Each row is a point. Each copy is the shape, with its points in the same order, turned, moved and blurred by noise. Say if it was mirrored as well.
In the rows, 128 means zero.

Shape:
[[136, 118, 126],
[94, 151, 179],
[138, 134, 190],
[164, 168, 106],
[135, 96, 96],
[118, 112, 140]]
Copy 1 (6 x 3):
[[122, 113, 126],
[95, 175, 154],
[118, 144, 184],
[178, 136, 111],
[115, 88, 100],
[102, 122, 132]]
Copy 1 is: only turned
Copy 2 (6 x 3):
[[117, 108, 116],
[111, 159, 168],
[138, 122, 177],
[169, 135, 89],
[103, 94, 89],
[101, 118, 133]]
Copy 2 is: only turned
Copy 3 (6 x 3):
[[136, 117, 129],
[152, 178, 169],
[170, 135, 182],
[184, 117, 93],
[110, 99, 108],
[126, 132, 145]]
Copy 3 is: only turned

Shape, 10 rows:
[[148, 140, 142, 155, 136, 139],
[132, 137, 177, 164, 100, 101],
[109, 165, 169, 122, 95, 110],
[78, 95, 174, 114, 137, 101],
[134, 107, 116, 176, 129, 148],
[138, 113, 98, 101, 133, 99],
[101, 166, 106, 148, 154, 120],
[83, 157, 102, 98, 154, 170],
[160, 90, 152, 97, 130, 92],
[149, 120, 153, 162, 105, 163]]
Copy 1:
[[151, 121, 136, 141, 150, 133],
[172, 129, 153, 131, 100, 109],
[133, 161, 161, 127, 87, 133],
[82, 112, 188, 137, 101, 96],
[142, 71, 125, 161, 144, 138],
[91, 102, 103, 101, 123, 121],
[104, 144, 99, 176, 136, 129],
[65, 143, 128, 166, 147, 179],
[107, 101, 157, 74, 131, 106],
[168, 93, 157, 136, 130, 165]]
Copy 1 is: only turned
Copy 2:
[[168, 139, 136, 142, 142, 136],
[165, 144, 162, 176, 138, 85],
[135, 156, 172, 132, 104, 84],
[90, 95, 156, 151, 154, 82],
[162, 115, 83, 155, 135, 131],
[134, 140, 99, 90, 152, 84],
[114, 176, 111, 137, 119, 138],
[90, 122, 124, 94, 93, 150],
[147, 110, 140, 104, 190, 67],
[186, 106, 135, 157, 120, 128]]
Copy 2 is: only turned

Shape (12 x 8):
[[109, 131, 68, 131, 116, 121, 137, 131],
[148, 134, 133, 94, 126, 118, 123, 114],
[196, 154, 121, 103, 84, 145, 126, 114],
[136, 125, 136, 249, 113, 121, 124, 138],
[102, 156, 110, 97, 106, 134, 125, 119],
[124, 120, 97, 112, 79, 98, 127, 126],
[114, 128, 121, 165, 120, 121, 156, 157],
[123, 142, 129, 113, 114, 72, 141, 108],
[117, 110, 108, 100, 117, 139, 131, 121],
[107, 128, 136, 99, 106, 132, 156, 95],
[157, 138, 93, 113, 110, 146, 142, 98],
[133, 133, 132, 106, 121, 148, 120, 100]]
Copy 1, 12 rows:
[[105, 119, 117, 119, 114, 107, 175, 161],
[126, 123, 143, 106, 139, 124, 104, 136],
[126, 68, 156, 87, 101, 123, 88, 147],
[158, 81, 146, 223, 100, 163, 159, 159],
[89, 137, 107, 103, 116, 110, 121, 159],
[136, 120, 126, 113, 98, 81, 137, 152],
[141, 137, 135, 150, 95, 150, 161, 166],
[133, 161, 159, 128, 126, 91, 123, 155],
[126, 119, 103, 96, 112, 119, 137, 125],
[99, 151, 132, 115, 95, 121, 117, 120],
[101, 91, 144, 96, 123, 117, 133, 120],
[104, 123, 124, 113, 127, 127, 99, 119]]
Copy 1 is: mirrored
Copy 2:
[[145, 118, 101, 160, 123, 139, 114, 162],
[133, 134, 107, 113, 126, 133, 128, 99],
[165, 175, 108, 123, 112, 180, 109, 86],
[144, 114, 207, 220, 72, 144, 132, 118],
[100, 137, 98, 126, 132, 147, 107, 143],
[140, 137, 90, 151, 102, 121, 88, 131],
[142, 127, 162, 157, 96, 125, 127, 158],
[121, 147, 103, 148, 114, 92, 137, 112],
[133, 104, 100, 114, 111, 142, 109, 134],
[110, 136, 96, 116, 91, 137, 135, 136],
[155, 136, 91, 135, 115, 174, 134, 120],
[114, 125, 111, 118, 115, 165, 129, 104]]
Copy 2 is: only turned
Copy 3, 12 rows:
[[92, 122, 114, 141, 111, 136, 157, 95],
[145, 126, 142, 133, 124, 102, 110, 99],
[204, 131, 114, 152, 136, 114, 136, 77],
[134, 99, 145, 222, 108, 196, 142, 165],
[124, 153, 136, 126, 86, 111, 144, 94],
[125, 95, 131, 146, 100, 100, 160, 92],
[113, 116, 138, 147, 118, 155, 154, 154],
[118, 120, 171, 153, 124, 80, 139, 113],
[119, 114, 131, 113, 99, 128, 125, 88],
[138, 130, 175, 110, 97, 118, 136, 95],
[149, 133, 132, 139, 127, 135, 145, 68],
[152, 141, 143, 133, 98, 134, 106, 86]]
Copy 3 is: only turned
Copy 4, 12 rows:
[[131, 164, 73, 159, 122, 109, 105, 113],
[131, 130, 134, 131, 159, 89, 115, 137],
[187, 149, 145, 124, 162, 74, 71, 134],
[174, 123, 107, 88, 53, 170, 107, 88],
[117, 177, 125, 153, 134, 91, 117, 137],
[144, 135, 93, 153, 109, 65, 113, 129],
[158, 143, 94, 140, 98, 148, 130, 131],
[138, 133, 115, 132, 133, 76, 157, 110],
[114, 136, 113, 163, 136, 101, 99, 141],
[128, 137, 147, 179, 135, 99, 129, 129],
[153, 149, 122, 157, 159, 96, 80, 109],
[122, 141, 150, 143, 147, 105, 96, 129]]
Copy 4 is: mirrored

Shape:
[[134, 112, 137, 161, 81, 157, 155, 113, 123, 106, 152],
[163, 99, 105, 131, 163, 149, 116, 114, 84, 144, 150],
[138, 169, 134, 181, 117, 156, 100, 138, 99, 133, 105],
[141, 149, 113, 151, 148, 149, 146, 141, 101, 148, 102],
[100, 149, 134, 107, 107, 99, 110, 111, 96, 148, 130],
[106, 97, 177, 166, 124, 115, 142, 147, 165, 145, 167],
[110, 150, 178, 100, 106, 110, 102, 121, 160, 109, 105],
[141, 114, 169, 146, 109, 79, 131, 88, 165, 149, 141],
[100, 166, 185, 152, 122, 117, 96, 127, 147, 84, 111],
[88, 104, 152, 115, 105, 84, 153, 130, 105, 129, 178],
[153, 145, 185, 95, 162, 81, 164, 147, 162, 120, 176],
[151, 134, 144, 137, 96, 95, 77, 154, 86, 96, 157],
[126, 116, 151, 158, 144, 90, 153, 107, 149, 115, 129],
[86, 182, 130, 178, 87, 115, 157, 137, 157, 146, 92],
[127, 96, 108, 100, 112, 150, 89, 133, 105, 91, 91],
[94, 178, 104, 138, 88, 156, 110, 127, 175, 85, 116]]
Copy 1 (16 x 11):
[[129, 122, 179, 150, 109, 144, 154, 147, 140, 88, 101],
[145, 82, 138, 110, 113, 129, 136, 138, 76, 137, 152],
[134, 153, 144, 145, 131, 125, 88, 179, 98, 83, 151],
[165, 149, 140, 118, 153, 140, 130, 151, 94, 112, 144],
[84, 158, 124, 119, 126, 125, 138, 159, 127, 159, 132],
[119, 93, 180, 127, 162, 132, 108, 120, 192, 116, 120],
[87, 171, 126, 124, 130, 135, 85, 128, 147, 140, 72],
[96, 138, 182, 130, 133, 88, 114, 98, 156, 143, 110],
[78, 154, 121, 135, 150, 130, 73, 137, 141, 84, 92],
[76, 109, 153, 100, 144, 141, 174, 151, 169, 143, 112],
[124, 100, 138, 94, 186, 82, 125, 126, 157, 145, 53],
[96, 116, 124, 95, 87, 95, 114, 188, 143, 99, 117],
[104, 130, 159, 112, 158, 110, 129, 95, 139, 101, 111],
[127, 206, 150, 156, 174, 133, 128, 144, 165, 94, 140],
[128, 147, 102, 96, 67, 173, 113, 133, 109, 118, 119],
[137, 176, 92, 188, 118, 146, 112, 138, 159, 89, 97]]
Copy 1 is: mirrored
Copy 2, 16 rows:
[[137, 78, 132, 126, 100, 127, 181, 116, 126, 102, 144],
[154, 114, 92, 171, 120, 128, 109, 82, 122, 142, 126],
[101, 110, 172, 178, 136, 160, 142, 127, 148, 118, 106],
[151, 122, 143, 172, 151, 159, 147, 125, 124, 148, 120],
[104, 123, 159, 108, 133, 103, 136, 104, 107, 157, 85],
[110, 85, 136, 110, 100, 111, 127, 172, 119, 147, 185],
[119, 133, 199, 79, 144, 99, 126, 125, 148, 127, 134],
[85, 111, 138, 91, 138, 96, 148, 113, 147, 161, 187],
[93, 120, 204, 105, 152, 124, 117, 141, 134, 90, 142],
[123, 87, 132, 100, 112, 70, 140, 133, 72, 153, 131],
[155, 139, 182, 127, 127, 69, 119, 123, 89, 157, 214],
[95, 120, 155, 167, 119, 56, 129, 114, 128, 100, 104],
[114, 111, 128, 113, 162, 120, 140, 130, 112, 130, 183],
[91, 126, 180, 114, 148, 164, 199, 175, 121, 148, 125],
[164, 128, 126, 120, 140, 106, 122, 113, 165, 91, 77],
[119, 164, 178, 97, 110, 156, 172, 141, 135, 79, 117]]
Copy 2 is: only turned
